Each wall is flat, endless, passes through zero and stands at right angles to its row. A trip goes straight from one point to another. Which walls does it cross, in order?
In the rows, zero is written as 128.

Walls:
(1): [209 152 111]
(2): [ 78 167  99]
(3): [141 158  78]
(4): [ 91 112  82]
(5): [ 89 111 118]
(6): [106 102 182]
Trips:
[173 180 112] to [131 119  99] => 4, 5
[119  96 130] to [181 123 161] => 4, 5, 1
[197 171 135] to [148  97  83] => 4, 5
[141  80 165] to [182  96 143] => 1

Walls:
(1): [177 151 164 143 104  99  56 108 122 103 162]
(2): [160 127 173 105  66 129  79 141 140 174 146]
(3): [185 132 125 129 135 190  75 194 160  65 108]
Trips:
[136 161 132 100  55 146 161 187 139 149 105] to [ 81  71 157 192 121 102 111 118 118 115  89] => 3, 2
[108  98 136 150 174  89 130 119 154 138 151] to [ 91 145  78 117  89 129  82 122 185 146 137] => 2, 1, 3
[101  77  99  79 126 155 133 108 100 170 134] to [119 145 120  96 119 124 154 160 126 120 130] => 2, 3
[ 89  99 118 153 151 189 142 163 129  99 165] to [197  76  81 181 110 106 108 108 165 108 127] => 1, 2
[112 136 100 117 106 146 194 149  91 188 144] to [181 170 183 141 145 131 173 170 142 175  84] => 2, 3
[136  72 106 103 127 131 206 165 112 141 168] to [172 101 157  91 153 102 172   9 135 187 146] => 2, 1
[ 73 196 150  94 135 125 101 177 103 151 133] to [ 84 160 110 184 129 140 117 126 140 174 156] => 2
[153 145 121 114 141 151 160 133 173  96 130] to [152 139  54 125 137 130 107 163 113  87 133] => 1
[162 135 123  89 172 136 139  49 122 166 166] to [ 94 112 159  46 143  87 117  94  91  99 124] => none
[190 107 149 135 195 110 140 164 106  98 178] to [208 115 184 149 139 175 101 114 145 125  51] => 2
[146 109 147 125 146 156  90 152 166 118 137] to [107 136  84 117 123 124 146 168 191 143  91] => 1, 2

Walls:
(1): [ 91 106 121  98 156 129 112 186 137 120 187  94 185 101  81 126 162  99
 124 127 169  66  93 188]
(2): [125 168 119 126 151 167 131 110  98 155 164 193 140 142  92 123 134 111
 130 136 121  81 118 103]
(3): [160 141 104  92 171 156 165  77 189 140 162 145  94 171 108 124 173  63
 202  63  99 109 146  87]
(4): [153  99 169 175 168 124 140  81 120  99  92 158 160 186 124 174  96  62
 111 153 126 126 119 142]
(5): [169 158 168 110 138 120 128  81 130 121 123 146  80 158  92 136 147 129
 150  97 138 208 132 134]
(6): [107  85 147  99 152 119 164  78 144 108 128  57 129 169  65 149 103 115
 114 147 100 158 125  73]
(7): [ 71 103 219 191 106 185 140 147 143 143 186  59 171  97 126 105 132 154
 116 103 101 131 138 157]
(8): [134  77  70 104 115 188 115 130 112 115 177 119 169 138 106 125 120 117
 102 140 101 125 155 138]
(9): [133 155  73 130 164 119  70  95 137  99 121 173  98 161 187 140  99 150
  87 182  78  76 104 146]
Trips:
[146 154  96  67 161 115 105 101 193 121 138  79 164  67 159 103 130 124
 156 156 128 146 183  98] to [141 118 115 170 123  98 137 111 139 162 103 155 168  92 146  90  55  84
 134 136 121 138 155 148] => 1, 6, 4, 3, 8
[145 122 103 107 144 140 160 130 145 130 136 138  99 110  48 139  94 172
 130 112  78 115 201 141] to [163 112 178 127 189 127 116 138  59  97 161  83 102 186  87 161 136 138
 136 170 121 107 131  87] => 4, 1, 9
[146 167 116 190  79 154 106 162 123 161  77  87 136 100 156  64 126 104
 184 111 164 120 160 150] to [127  87 151 122  88 137 188 115 157 173 165 175 125  93 129 180 125 172
 102 123 103 135  99 160] => 8, 2
[ 98 113 130 134 160 136 137 156 169 158 117 116 142 110 107 112  97  73
 120 121 101 160  92   7] to [113 170 127 155 153 157 172 145 129 105 167 106 110 143  66 118 107 119
 113  69 102  76 169  91] => 8, 4, 1
[ 90 125 138 127 115 110  90 137 121 123 121 119 134 149 155 167 124 138
 108 130 131 109 139 137] to [112 145 112 145 152  94 165 116 108 113 115 140  41 133 157 118  67 103
 118  52  90 110 165 156] => 1, 7, 3, 5
[132 113 115  75 122 110  96 169 116 183 127 125  93 109 162  63 158 136
 136 140 144 111 167 115] to [108 116 196 123 106 142 191 114  83 112 102 130 164  83 165 153 111 174
  86 115 135 115 158  58] => 1, 7, 6, 4
[135 157 152 131 150 133 152 130 135 105 140 125 171 105 114 156 157 143
  92 111 151 142 123 101] to [107 124 174 168  98 102 110 130 121 105 156 107 126  87 106 142  96 124
  89 148 166  79 125 114] => 5, 2
[156 176 198 121 181 174 180  87 129  85  99  91 120 109 153 141 101 222
  89 142 118 178 136  89] to [175 112 144 111 174 226 150 130  86  85 130 135 159 145 120 160 123 130
  90 163 174  89  78 128] => 2, 8, 1, 5, 7
